Each row is a point. The points of each table are mixes of a few directions, plus a little noise. How many directions does each table use, and how many do they share? Where both have some left over, give the other angles between the two spaces (their principal angles), to ten degrees, smallest first.

First (7 x 2):
[[  0   1]
 [ 24  51]
 [ -4  -7]
 [-33 -69]
 [-24 -50]
 [ 28  58]
 [  9  18]]
Second, 6 rows:
[[ -9   4]
 [-30  14]
 [-31  15]
 [-41  19]
 [ 87 -41]
 [ 24 -11]]
Directions: first 1, second 1, shared 0; angles 90

First, 6 rows:
[[  13   14   22    2   21  -14]
 [ -12   19   15 -104   65  -30]
 [  10   -1  -33   27  -18   22]
 [   1    1   26    6    5  -13]
 [ -29  -19   15  -29  -10  -11]
 [  18  -16  -47   99  -64   46]]
Second (8 x 6):
[[-17 -89  34 -46 -32  64]
 [-14 -25  31  13 -24  -2]
 [ -5 -36   9 -25 -10  31]
 [ 18  91 -38  44  35 -63]
 [  6  53 -12  39  13 -47]
 [ 19  56 -40   8  33 -24]
 [  2  -5  -4 -10   2   9]
 [ -9 -46  18 -23 -17  32]]
Directions: first 3, second 2, shared 1; angles 50

First:
[[  -1    0    8   24   47   73  -24   37  -21]
 [ -14   -6   -7   -7  -52  -84   11   -9   32]
 [ -19  -14   16   11  -88   35   14   44    4]
 [ -14  -21   -7   17  -31   45    5   48   11]
 [   9   -3  -43  -31   19 -106   19  -59   38]
 [  22   27   31   -6   49   61  -13  -24  -52]
 [  -1   17   29   23   47   19  -40   16  -27]
 [  16    0  -27  -33    8  -41   27  -53   13]]
Second:
[[ -11    3   -2  -18    9   23   21   -8    0]
 [   0    6  -17  -21   11   -7   20  -22  -13]
 [ -23   11   46   12   -8   51  -12   28  -10]
 [  -9   23  113   89  -44   21 -101   85  -40]
 [   3  -22  -45  -29   14    2   37  -24   43]
 [   5  -28  -41  -17    7    5   27  -16   56]
 [  11    2   10   24  -10  -23  -27   12   -7]
 [  26    5  -65  -37   22  -72   36  -59  -27]]
Directions: first 4, second 3, shared 1; angles 40, 40

First:
[[ 32  67  73  -6  23 -70  27  -4   9   9 -66 -37   2  19]
 [-14 -26  47 -27   4 -22  36 -88 -25  84  26  -5 -69 -54]
 [-18 -18  37 -27  37  24  29 -55   7  47  52 -10 -16   6]
 [  8  20  61 -19  21 -38  33 -46  -4  46 -13 -22 -28 -10]
 [  6 -19 -86  40 -79 -13 -49  60 -28 -49 -41  38  -5 -47]
 [ 11  42  31  -5  49  11   8  29  36 -30  -6 -26  53  70]
 [ 10  21   2   6   7  -5  -4  24  11 -23 -18  -7  22  22]
 [-21 -54 -67  12 -40  36 -27   7 -20  -8  33  35 -15 -38]
 [-11 -28 -67  18 -27  40 -34  41  -1 -40  18  27  21  -1]
 [ -4  -3 -29   7   7  35 -16  34  15 -36  15   6  36  30]]
Second:
[[  19   82   50   -9   25  -58    1  -24   11   39  -37  -30    3   27]
 [ -17  -87  -54   13  -26   63   -1   38   -9  -54   34   32    4  -23]
 [ -21  -51  -28   -3  -17   31   -2  -21  -15   15   40   21  -24  -32]
 [   0   30   21  -10    8  -25   -1  -37   -3   44    0   -9  -16   -2]
 [  34   50   23   16   19  -23    4   75   28  -73  -66  -24   59   56]
 [   2   15   10   -3    4  -11    0  -10    1   13   -4   -5   -3    3]
 [  11   69   44  -13   20  -52    0  -39    5   54  -22  -25  -10   14]
 [ -28 -109  -65    9  -34   75   -2   19  -18  -37   56   41  -13  -42]]
Directions: first 3, second 2, shared 1; angles 30

First (11 x 20):
[[ -1   0   0   0  -2  -4   0   1   3   0   0   1   3  -1  -1   2   3   1
   -1   5]
 [-14  33  -8   3  -4 -10   4 -12  24  -6  27   4  11 -28  -9  -2   4  -6
  -29  24]
 [ 22 -38  26  20 -10 -25 -13  30  21   6   3  11  43  21  13  33  12  41
   43  31]
 [  3  21  12  27  -2 -11  -8   4  50  -9  63  14  50 -24   3  12  -5  22
   -4  41]
 [ 20 -44  10  -4   7  16  -6  15 -34   8 -36  -6 -17  38  13   2  -7   8
   39 -36]
 [  9 -15  -3  -8  16  36  -1  -3 -35   1 -17 -10 -31  20   8 -19 -21 -13
   13 -51]
 [ -7 -19 -17 -34   3  15  11  -9 -61  10 -75 -17 -64  25  -6 -17   5 -31
   -1 -51]
 [  4   5  13  20 -10 -25  -7  11  42  -3  35  13  46 -13   2  21   9  26
    5  47]
 [  9 -33   8  -6  -8 -14  -2  15 -16  10 -38  -1  -3  24   4  15  14  12
   26   0]
 [-13  19 -12  -9   0   1   7 -12  -3  -2  -3  -3 -14 -13  -8 -10   2 -16
  -22  -2]
 [-32  72 -31 -10  10  21  15 -41  10 -15  40  -6 -24 -50 -19 -36 -15 -44
  -69  -8]]
Second:
[[   3   17    9   -2   23    9   29  -10   10   -2   51   25   -4   12
    20  -12    8   15    3    7]
 [  -4   -1    5  -10  -26    3    8  -29   -9   16  -46  -21   10  -11
   -38  -18  -31  -29  -13    5]
 [   5  -22    6  -16   12   14    9   12    6   -5   14   31  -13   18
    24   -7   34   10   29    6]
 [  -7   12   -5   -2    5   -1    3    0   10   -7   16    9   -3   -6
     3   -2   13    0   -7   11]
 [   6   18   -1   33   26   -7  -15   16   12  -21   46    0   12   17
    13   16    5   27    6   11]
 [   8    0   10   -6    8   -1   17   14   20    9   61   32    3  -16
    46   11    9   29    2  -13]
 [  11  -48   15   -1  -49    6  -23  -19  -28   24 -121  -51   30    7
   -67  -11  -55  -39   18   -1]
 [   3   24  -22   31   30  -18  -21   20  -53   -7   -5  -45  -35   23
    15   32  -25   17  -22  -67]
 [ -21    3  -10  -23  -20    5    3  -19   16   -6  -33    6   -1  -18
   -34  -24   24  -37  -10   41]
 [  -4   -1   -6   -5   -7   -9   -9   18   18   -1   17   13    2  -26
    18   14   18    6   -6    1]]
Directions: first 3, second 6, shared 2; angles 50
